Each row of a before or after table is a point. The points were changed in one or more steps. Then noise was added and the rows were shuffled. The steps act on columns, c1 being the first. What was done? A step turns or swaps two columns, mirrors them in a line or flattens them onto one, adds a multiple of one to another, or multiplies or shifts one. Angles are multiples of 10 degrees, from the lower column toward the higher: turns from -170 to 170, lines from 10 to 170 but not 90. Use the fewest steps. Two steps may share a column if one is a turn and the other turns, adds or multiplies; they go together, in the order done. Otherwise the lowest column goes first.

Before:
[[ 24   6]
 [ 42  14]
 [ 41   2]
 [-56  13]
 [-87 -53]
 [ 20   9]
 [ 25  10]
 [-26 -29]
 [ 61  -3]]
After, 9 rows:
[[ -7  42]
 [-16  63]
 [-36 -94]
 [  4  22]
 [  3  24]
 [ 25 -52]
 [ 11  42]
 [-23 -29]
 [  3  20]]
Steps: mirror c1 and c2 in the line at 50 degrees

Before (11 x 4):
[[-11 -47  85 -46]
 [ 16   7  90  -6]
 [-23 -15  63 -47]
 [  2  28  92 -85]
 [-37  36 -41  19]
 [-37 -13 -31 -10]
 [ 28  10  48 -15]
 [ -2  -9 -40 -12]
 [-44  18 -17  25]
 [ -2  13  39 -27]
 [-16  52 -59  25]]
After, 11 rows:
[[  6  55  92 -32]
 [ -2  23  42 -10]
 [ -5 -22 -47  -3]
 [-86  12 -18  12]
 [-26 -25  84 -16]
 [ 28  35  92  -4]
 [-33  34 -58   9]
 [ 56  21  49  -7]
 [-76 -20 -26  -5]
 [-38   2  58 -20]
 [-72  26 -38   5]]
Steps: multiply c1 by 2; add 0.3 times c3 to c2; multiply c4 by 0.4

Before, 8 rows:
[[ 43  57   2  25  32 -50  18 -42]
 [ 24  45  28 -41  77 -23  36 -60]
 [ 21  91 -33 -16 -21 -13  34  83]
 [ 46  -8 -39 -26  34 -28 -18 -26]
 [ 56  18   2 -23 -47  77 -53  -5]
 [ 16 -38 -54  16 -17 -28  36  -1]
 [ -3 -18 -94  84  82 -19   4  21]
 [-57  -3 -31  -6  62 -65 -17 -24]]
After (8 x 8):
[[ 45  60  -6  30 -16  51  19 -40]
 [ 27  93 -50 -33  67  16  16  61]
 [-61  -3 -15 -20  -2  67 -30 -47]
 [ 54  19  27 -24 -28 -79 -51  30]
 [ -1 -14 -87  36  49  20 -40 -36]
 [ 14 -44 -64 -18  -5  24   5   5]
 [ 23  48   8 -30 -19  21  45 -77]
 [ 45  -9 -32 -50 -12  23 -34 -33]]
Steps: add 0.5 times c3 to c4; turn c3 and c7 by 30 degrees; multiply c5 by 0.7; turn c5 and c8 by -60 degrees; multiply c6 by -1

Before (13 x 11):
[[ -7 -26 -28 -37 -26  43  25  70 -10   1   0]
 [ 58 -32   7  49 -25  16 -17  -9 -17 -46 -34]
 [ 65 -60  37   8   4 -20 -35  10  -6 -19  11]
 [ 16  14 -41  -1 -27  48  -4  -5 -26  13  -6]
 [ 17  13 -35 -76 -67  15  39  34  14  11  22]
 [ 40  -3  40   9   4  -3 -17  10 -30 -62  -9]
 [ -5 -10  16  -5 -69  35 -11  11 -33   6 -21]
 [ -1 -40 -19 -29 -17 -19  62  33 -47  17  -9]
 [ 10 -60  54  -5  31 -20  13  -5  10 -30  37]
 [  2 -65  18   1 -23 -21   1   6  -3 -65  54]
 [ 44  20   9  61 -43  26  -6  29 -29   2  -3]
 [ -4   9 -27 -43 -60  35  51  34  40  15 -15]
 [-10 -46  12   0   8 -56 -21  20   6 -33  11]]
After:
[[ 73  16  12   0 -45 -56  15  19   7 -33  11]
 [ 94  29  37   4 -57 -19  29   9  -6 -19  11]
 [-58 -13  15  -2  13  36  67  11 -32   7 -21]
 [-71 -37 -28 -16 -17  42  22  71 -11   1  -1]
 [-56 -66 -27 -16  30  34  32  35  39  16 -15]
 [ 28 -68 -21 -13 -33 -19   6  33 -47  18  -7]
 [ 35 -16  18   2 -53 -21  40   5  -4 -63  54]
 [ 39  -9  54  -2 -67 -20 -13  -4   9 -30  37]
 [  4  -6   9  24  34  24  33  28 -29   1  -4]
 [ -5 -57 -37 -31  34  14  43  34  15  11  24]
 [ 45  18  39   3  -4  -1   2   9 -30 -61  -9]
 [-58  -4 -41  -1  23  48  18  -5 -26  14  -5]
 [ 32   4   8  19 -20  16  36  -9 -17 -47 -35]]
Steps: add -1.5 times c6 to c1; turn c2 and c5 by 110 degrees; turn c2 and c7 by 110 degrees; multiply c4 by 0.4

Before, 11 rows:
[[-26 -36  -2  -1 -19  36   5 -23 -25  23  -3  65  70  25 -43  -7  57  35]
 [-46 -25  28 -61  20  -9 -24   0  20 -10  -6 -81  22  -3  27  -2 -34   4]
 [-62 -18  11  50 -18  50  21  21 -12  22 -39  43  35  -2  13  13  40  54]
 [ -4 -17 -10  34 -34  38  39  20  -8  19  45 -14  29  12 -25  14  60  21]
 [ -9 -62 -19  32  11  49  -6   7  -6  28 -24  15  12 -34 -22 -20  69  29]
 [ 46  37  32 -95  90   7  48  -2  29  14 -37 -92 -16   8 -31  81  20  -3]
 [-49 -43 -43 -52  32 -44 -33  47   2 -30  27 -21   3  15  23  45 -40  26]
 [-43  53 -26 -28  77 -21 -36 -18  18 -49  10 -72 -15  -9  30 -11 -27  23]
 [-29 -49 -21  73 -32  71   2 -33  14  12   4  47   9  15 -25  30  28  -7]
 [-15 -44 -18  24 -31  18  30   0   0 -52 -25   9  -3  31 -14 -12  36  24]
 [ 22  17  -6 -32  65 -49  85 -26  12  57 -35 -70 -14   8 -17  39  19 -41]]
After:
[[-30 -47 -18  74 -33  75   5 -33  16   8   5  51   9  17 -12  43  24 -10]
 [-50 -26  28 -64  20  -5 -27  -1  20  -8  -8 -86  24   3  32 -26 -44   5]
 [-45  54 -27 -33  76 -18 -32 -17  17 -54   8 -78 -17 -15  28 -38 -38  22]
 [-10 -65 -17  33   5  52  -8   7  -6  25 -26  15  12 -32 -40   8  60  33]
 [ -8 -19  -9  40 -32  39  39  17 -11  13  45 -15  28   9 -25  35  44  21]
 [-13 -48 -18  20 -28  16  29   2  -3 -52 -20  14  -2  26 -27   3  32  27]
 [ 18  13  -3 -30  65 -45  87 -24  14  55 -34 -70 -16  14   5  40  12 -48]
 [-59 -24  10  52 -17  55  23  22 -12  26 -39  40  34   2  26   0  32  53]
 [-48 -46 -44 -58  30 -44 -31  44   2 -29  35 -17   7  16  59  14 -53  27]
 [-26 -33  -7  -1 -22  36   7 -24 -24  29  -5  62  70  30 -58  41  47  30]
 [ 46  37  33 -94  88   5  46  -2  26  12 -35 -96 -16   3  15  97   9  -3]]
Steps: multiply c15 by 1.6; turn c15 and c16 by -40 degrees; shift c17 by -10

Before (8 x 24):
[[ 44  28  -6  59  24  23 -41 -26  16  40  36 -64  42   2  37 -17 -18   8
  -20 -42 -48   3 -42  25]
 [-36  -4  35 -18 -31  47 -20 -35 -15 -33  34  19   2  -9  29   2 -15  25
   43  19 -31  11 -52 -37]
 [ 10  28 -46 -23  18  42  14  20  63  50  19 -44  33  63  -7 -52  -3 -41
   11 -53  26  44   1  62]
 [-16 -30 -37 -46 -28 -16  17  33 -26 -14  38  16 -53  58 -61 -29  18  15
  -28 -35  -8  -7 -28  67]
 [ 44 -23  46  -6  37 -31 -29  24  29  20 -24   2  24 -20  30 -13  -3  55
   36 -29  -1 -16 -13 -30]
 [  6  29  41 -27  47 -49 -59 -58  40  19 -19  38   4 -30 -43  32  13  48
   42 -51  32  35 -52  11]
 [ 16  69 -49 -39 -21  36  17 -67 -22 -19 -40   4   9 -30 -39 -61 -57 -45
  -17 -55   3  57 -74 -22]
 [-19  45 -45  38  16  33  12 -21 -28 -48   6 -47  -4  14  -3 -18  17  10
   71  29 -63  18  -9 -22]]
After, 8 rows:
[[  7  28  48 -26  46  71  28 -58  55  20  15  40   4 -30 -44 -40  12  48
   42 -55   6 -46 -52  10]
 [ 43 -24  38  -5  36  38  19  23  38  20 -31   3  23 -21  28 -31  -3  54
   36 -28 -11   9 -13 -30]
 [ 11  28 -62 -29  18 -31 -27  21  77  50  51 -45  34  61  -6  33  -2 -40
   11 -47  17 -48   1  61]
 [ 18  69 -65 -35 -22 -23 -39 -67  -1 -19 -13   4   9 -29 -39 -46 -57 -47
  -16 -95  40 -39 -75 -21]
 [ 45  28 -11   5  23 -28  69 -26  29  40  12 -64  41   3  37  82 -19   8
  -20 -54  33  35 -41  25]
 [-35  -4  34 -47 -31 -27   3 -33 -19 -34  23  19   4  -8  30 -38 -13  25
   43  21  29  17 -50 -38]
 [-19  44 -50  17  15 -47  15 -22 -36 -47 -18 -48  -4  15  -3  69  17  10
   72  28  55  35  -9 -24]
 [-16 -31 -46 -12 -29  27 -43  33 -12 -15  30  17 -52  58 -61 -39  19  14
  -27 -67  -1  10 -27  67]]
Steps: turn c3 and c16 by -20 degrees; add -1.5 times c12 to c16; turn c4 and c7 by 140 degrees; turn c4 and c6 by 150 degrees; turn c9 and c20 by 20 degrees; multiply c20 by 1.6; turn c21 and c22 by -130 degrees; add -0.7 times c22 to c11

Before, 13 rows:
[[-21  17 -17   9 -66  53  -9   0  44   3 -29 -62  -3  20 -29  35   0 -47
   -8 -38   7   1   3  19  25 -48  -1   3  -1   9 -24  11  -8  28 -71 -17
   44   0 -58 -14 -14  82 -17 -51 -42  66 -23 -13]
 [ 10  41  -5  19  42 -11   2  34 -14 -24  -5  16  -3  54  57 -16   6  25
   54  49 -36  -8  -4 -12  18  -2  21  15  -6   5   0  -3   0 -21  -7  38
   -1 -25   8 -28 -34 -26 -31  -7  35 -28  31  12]
 [-25  32  60 -38  -8  10 -33   8  36  -5 -29   8   0 -21  16 -39  43  -3
    9  32  -3  -4  54  53  45 -23  -6   5 -17   0 -29  -2   8 -29 -11   5
   17 -27  42 -45 -30  21 -39  18  11  51 -16 -34]
 [  6  69  14 -11   0  19  21  18  -2 -36  18  33  30   6  20 -15  21  29
   17   2 -14  19  -5   3 -38  21 -23  -3  23  10   3 -17 -11  12   2  27
    7  -1  23 -26 -61  -5 -14   6  37  14  37  -4]
 [ 74 -16 -32 -28  -4 -14  15  56  -3  11   0  16 -55  16 -41  15  21 -23
   -8  42   5  21 -14   2  11  -1  15  52 -11  34  39  -8 -56  19  35  37
   -2 -10  -9  25  20  14  24   4 -29 -16  36  41]
 [ 38   7   1  33 -47 -32   8  44 -11   1 -31   7 -53 -10 -13  32   1 -45
   -4  17  -3  -5  10 -17  -8  20  20  53  16  35  33  17 -68  47  -5  14
  -25  -6  -3  29  34 -17  10 -43 -46 -13 -12  39]
 [-17  37 -23  26 -25  29 -21  -5  83   7 -60 -73 -36 -10 -30  21  -3  -8
  -54 -52 -19 -39   5  45  17 -68 -46   3  16  19 -33   5   0  -4 -66  -5
   23  18 -44 -33 -30  60  16 -44 -27  46 -25  -7]
 [ 27  36 -11  -3  -7 -28  -8  45 -28  28  -7 -22 -95 -31 -30  47  11 -57
   17  27   4  15 -26 -25 -27 -41  22  53  -9  24  22  25 -60  18 -12  10
    8   0   0  30   7   7  11 -13 -55  17  -5  49]
 [  2  17  13  40   9 -17 -27   3 -13 -11 -10   0  40  17  28   7  15  21
   35  17 -22  20 -17 -26  23 -31 -14   1  19  -2   5 -24  -3  -4  40  85
  -19  -4  50 -11 -23   6 -31  -2 -12 -16  31  10]
 [  3  52  35  15  13  21  10   9 -14   2   9  17 -12  50  12 -10  30  10
   29  21 -43  41  16  10  20 -13  -3   6   0  26  -1 -28  34 -11  25  24
  -16 -24  55  -5 -14 -61 -24   2  21   6  30  12]
 [-13  40  -9  -7 -11  78 -18   2  25  13 -66 -61 -14 -29  -8 -16   5 -36
  -22 -57  21 -32  48  48  10 -71 -14  -1  -4 -13 -36  16  -8  35 -36 -33
   47  47 -60 -29  -2  37 -10 -50 -30  50 -12 -11]
 [-35  50  21 -12  -5   1 -23 -22   2 -36 -23   8   3  24   9 -37  55  31
   27  -1  -1  11  33  14  70   0 -33   4 -17  10  -5  35   1 -29   0  17
   35  -3  29 -13 -42 -18 -18  24   9  23  21  11]
 [ 13  55 -22  10   3  -1 -41  22 -10 -14   7 -12   2  41  35  33  11   3
   14  16 -51  38  10 -15   0  40  -1  26  37 -16 -10  -9 -17 -14  43  26
  -10  -8  31  -3 -17   5  -8   7  25 -22  51  -2]]
After (13 x 48):
[[ 28  35 -12  -4  -7 -29  -8  43 -28  27  -7 -24 -96 -32 -30  47  13 -79
  -23 -13   3 -14 -27 -26 -28 -40  22  -9 -11   2  21  24 -58 -24 -15  10
    9   1   1  31   8   4 -27 -11 -56  17  -3  50]
 [  4  14  13  38  10 -15 -27   3 -16 -10 -13  -2  41  16  31   6  16  12
    4 -25 -21 -22 -16 -24  21 -29 -12  14  19 -28   4 -24  -1 -30  39  87
  -20  -5  47 -12 -23   8  10  -1 -13 -19  28  10]
 [-14  41  -9  -8  -9  76 -19   2  23  14 -67 -61 -16 -28 -11 -17   7 -23
    4  69  21  32  49  46  10 -74 -13 -29  -2  -4 -36  18  -8   1 -35 -35
   48  48 -61 -30  -1  38  16 -48 -32  50 -13 -12]
 [  5  51  37  17  11  19  11   7 -15   1   9  19 -14  51  11  -8  30   3
    4 -31 -41 -42  18   9  21 -11  -4  15   1 -33  -4 -27  35 -21  27  24
  -18 -23  53  -6 -15 -60 -20   2  20   9  29  14]
 [ 41   7   3  33 -48 -31   9  45 -10   3 -31   5 -53 -10 -13  34   0 -69
  -43  15  -3   1  10 -16  -9  20  21   1  14   1  34  18 -69 -20  -4  15
  -23  -5  -5  30  35 -19 -37 -44 -46 -14 -11  40]
 [-18  36 -21  26 -25  26 -22  -6  80   6 -58 -72 -35 -10 -31  22  -2  -8
   16  55 -19  39   5  44  16 -66 -47  -2  14  12 -31   4  -2  50 -64  -6
   24  19 -44 -32 -29  60 -25 -42 -28  47 -25  -7]
 [-22  18 -17   9 -68  54 -10  -1  47   4 -28 -62  -4  19 -30  34   0 -32
    1  47   4   0   3  21  24 -46  -1 -34  -1 -18 -24  11  -7  -7 -69 -17
   45   1 -56 -14 -15  81  -1 -52 -41  67 -22 -10]
 [-22  30  63 -39  -8  10 -31  11  36  -5 -30   8   2 -20  15 -39  45  -6
    2 -44  -3   5  55  52  45 -25  -5   1 -14 -38 -28  -3   6   5 -10   3
   18 -29  41 -44 -29  21  14  19  11  52 -16 -32]
 [-35  52  20 -12  -1   0 -23 -25   1 -36 -23   8   4  25   7 -37  56  17
   32 -25  -2 -10  36  14  71   1 -31  25 -16 -20  -6  36   0  -9  -1  16
   35  -5  27 -10 -42 -19  -4  23   7  24  18   9]
 [  7  40  -5  18  41 -10   5  34 -14 -25  -6  17  -4  52  58 -16   4   4
    3 -66 -37   8  -3 -10  17  -1  24  29  -7 -32  -1  -6   2 -37  -7  37
   -1 -25   8 -28 -33 -27   6  -4  34 -29  32  13]
 [ 12  54 -24  11   3  -1 -41  21 -12 -14   3 -11   3  41  32  33  12 -20
    5 -23 -51 -38  11 -12   0  40  -1  23  36  -2  -9  -8 -17  -3  41  27
   -8 -11  31   0 -19   8  16   8  26 -21  52  -2]
 [ 75 -14 -35 -28  -4 -14  14  56  -2  10   0  16 -56  13 -42  17  22 -55
  -40 -21   6 -22 -16   1  10  -2  15  17 -11  11  39  -8 -58  -2  34  38
   -2 -10  -7  26  20  14 -39   3 -29 -16  36  40]
 [  5  67  16 -11   1  20  20  16  -3 -34  18  34  31   7  20 -17  22  20
   -2   0 -14 -18  -6   2 -37  21 -24  20  24 -19   1 -19 -11 -23   4  29
    6  -2  20 -25 -64  -6  -4   5  38  13  36  -2]]
Steps: turn c18 and c28 by 50 degrees; turn c19 and c34 by -120 degrees; turn c19 and c20 by 140 degrees; multiply c22 by -1; turn c30 and c43 by -110 degrees

Before:
[[-17 -17   7  27  -5  -1 -29  -9  -6   3  13 -28  24 -42 -29 -18  12  -6
   20 -10   9  14 -13  -6  13   5   9  14 -21   2   2  17 -37  -7 -29 -38
  -23   9  -1  -4 -24  34  12  13  16  -2  35   3   3 -13  -3 -35 -32 -10
   -9 -28 -10  -2  30  -1  21   3 -29   5]
 [ 24 -27  13   8   7  -2  41   9 -23  11  -6  29 -13  36   7  34 -40 -35
  -44   5 -44 -19  -1   3 -13  28  35   9  -8  17  19  29   4  -9  -5  18
   -9  38 -29 -26 -17  -6 -23 -21 -29 -39  -1   8  13  62 -23  11 -11   1
  -12   2 -45   3 -29 -14   4  28  35   6]
 [ -9  -9 -31  13 -20  -2  16  23 -22 -35   1  21 -16  36 -32 -14 -36   4
   16  10 -21  -2  10 -11 -18  21  -1 -20 -11 -21  47  41   5  15   6   7
    5  39  13   6  15   6 -17   8 -14   1  30  13  13 -16  14  -6   2  13
  -10  26 -13 -16 -37 -13  29  17 -10 -13]
 [ 18  14  -9   1 -25  -5   0 -16  -3 -16  17  -3  -9  16  10  46 -22 -46
   32 -30   9 -22 -24   7  14 -38 -31 -12   5  39  24 -28   8 -18 -36  13
   11 -13 -20  16   1  19   6  17  13  -7   0  26  12  -6  47   7  17  20
   20  27  22 -23  28 -12   4  15   1  20]
 [ 11 -20   4  -5  38   8  -4  -2   4  15   8 -10 -18 -13 -17  35 -27 -18
   19 -15  -2  21  -8   0  14  19 -16  12   8 -23 -15 -34 -20  -1 -15  32
  -32  20   8 -13  -2 -21   9  -2  -2  19  11   6  19  -8 -14  -2   3 -10
  -24  40 -15   4   2  -2  -7  -9   7  -6]
 [  4  32  -4   3   2 -25 -14 -17 -25  17  14  11   1 -22 -24  -9   0  16
   11   2  33  -6 -17 -34  37   1 -26 -26  43  -1  22  -4  23   5 -17   7
  -33  15   8  -5  19  -7   5  -2  -2 -17   5  15   4  10  21  53 -25  27
   -1   7  -6  -9  20  -2  27 -22  -6  -5]
 [ 27 -31   3 -13  19  -2  -1  14 -29  23 -15  19  -1 -34  23 -18   5  -1
   18 -14  20   0 -21   6  11   0 -12  35   5  -4  22  30   3 -10  -3  31
   24  23   7  22  -2  25 -17  20 -16   9  10  46  18  25  -6 -29 -10 -10
  -11 -25   6  16  42 -56  26  19  24 -15]
 [ 11 -13  30  -5 -28 -14 -25  41 -44 -12   7   4 -38 -13  31  24  20  28
   34  22  21 -27 -22  -5 -40 -20 -24   5  48 -25  21  17   7 -19 -11 -17
    4   1 -14   4 -14   7  22  -5   6 -17  13  -4 -42   9   7  11 -21  -5
    7 -36  34  -6   3   4 -39 -21 -16  -7]
 [-45  42 -27 -22  22 -10 -33  12 -20 -13  -1  -4  19   3  16  11 -31 -18
   13  -5  37  -3   4 -35   3   0 -34   6 -20 -19  37  14  26  -6  20   8
  -11   5  15 -40  -8  50  36   6  35   6 -23 -12   5   7 -13 -40  10  16
   -4  16   2  32  18  -3  16  -2   6  -8]
 [ -1 -11  -1  24 -12   7  -8  11  21   3   2  34 -33 -43  -2 -18  13  -6
   24   6 -17  35 -22  -9  -4 -30  -7 -20 -29 -31   2   9   0  21  14   1
    9 -10  21  14  35   1 -15 -26  -9   9  -2  33   7  35   0  10 -10  -7
  -36 -11 -21   1  -4   3 -15  34  14 -15]]
After:
[[  0 -12  -1 -14 -12   8  -7  13  21   1   3  36 -82 -43  -1 -17  14  -6
   26  20 -17  36 -23  -9   7 -29  -5 -19 -29 -30   1   9   0  22  12   0
    9  35  21  15  35   1 -31 -27  -8   9  -2  32   6  31   2   0 -10  -6
  -35 -12 -19   1  -2   3 -17  37  15 -14]
 [-44  40 -26  11  23 -11 -33  10 -19 -13  -1  -2  46   2  16  10 -31 -17
   15 -20  39  -3   4 -34  -7   0 -33  16 -21 -19  37  15  25  -7  19   9
  -10 -92  15 -41  -7  49  59   7  34   4 -23 -12   7 -29 -13 -30  12  15
   -4  16   2  32  17  -4  16  -1   6  -8]
 [-18 -17   7   2  -4  -1 -30  -7  -4   3  14 -28  59 -43 -28 -19  10  -6
   20  28   8  13 -11  -7   8   5  10  16 -22   3   1  18 -37  -7 -29 -38
  -23 -29  -2  -5 -23  34  25  13  18  -1  34   1   3 -19  -3 -49 -33  -9
   -9 -29 -10  -3  29  -2  21   3 -30   4]
 [ -9 -11 -30 -14 -20  -2  16  23 -22 -36   1  21 -39  36 -32 -13 -37   4
   15   7 -22  -2  10 -11 -39  22  -1 -18 -10 -21  47  42   5  15   5   6
    4  63  15   6  15   7   7   9 -14   1  30  13  11 -54  14 -10   3  14
  -10  27 -13 -16 -37 -13  29  19  -9 -12]
 [ 26 -31   2  17  20  -3  -1  14 -29  22 -15  19  -2 -33  24 -19   5  -1
   19  -8  19   1 -21   6  13  -1 -11  33   4  -6  23  30   3 -10  -2  30
   24  56   6  22  -2  26  -5  19 -16   9  10  47  17   0  -6 -25  -9 -12
  -12 -25   7  16  43 -56  27  20  23 -15]
 [ 23 -28  11  -6   7  -2  40   9 -22  11  -6  28 -31  36   9  33 -39 -34
  -44   4 -44 -19  -2   3   2  26  35   9  -8  19  19  29   4  -7  -4  18
   -9  80 -29 -25 -17  -4  -3 -21 -30 -40  -1   8  12  43 -21   7 -12   2
  -13   2 -45   3 -31 -14   4  28  34   6]
 [ 12 -19   4  15  39   7  -4  -3   4  16   6  -9 -44 -12 -16  36 -28 -17
   19   0  -2  20  -9  -2  15  18 -17  11   9 -22 -16 -33 -20  -1 -14  32
  -32 -14   6 -13  -2 -21  30  -2  -2  18  10   5  22   1 -13  -3   4 -10
  -24  41 -16   5   2  -2  -6  -8   8  -7]
 [  5  31  -4  -4   2 -23 -13 -17 -25  18  13  11   3 -23 -24  -8  -1  16
   10   3  32  -4 -18 -34  31   2 -28 -17  42   0  21  -5  24   5 -18   7
  -32  -5   8  -6  19  -6  18  -2  -3 -18   3  15   5 -22  22  52 -26  28
   -3   7  -6  -7  19  -3  28 -22  -5  -5]
 [ 12 -12  30 -18 -28 -15 -24  40 -45 -13   7   4 -95 -13  30  24  22  30
   34 -12  20 -27 -21  -5 -42 -21 -24   7  48 -24  21  18   6 -18 -12 -17
    3 -57 -14   3 -15   6  33  -5   4 -18  12  -4 -41   3   7  15 -21  -4
    6 -35  32  -7   4   3 -38 -21 -17  -7]
 [ 17  15 -10  28 -25  -4   0 -15  -5 -17  18  -3 -23  16  11  46 -21 -47
   32  12   9 -23 -25   7   4 -38 -31 -14   5  40  25 -28   7 -20 -38  14
   10 -22 -21  16   0  19  -2  17  14  -6  -1  28  11 -32  46   2  19  20
   19  26  21 -23  26 -12   4  15   1  19]]
Steps: turn c4 and c20 by 110 degrees; add -0.5 times c20 to c52; multiply c13 by 2.5; add -0.3 times c24 to c28; add -1 times c31 to c50; turn c25 and c50 by -20 degrees; multiply c43 by 3; turn c38 and c43 by 60 degrees
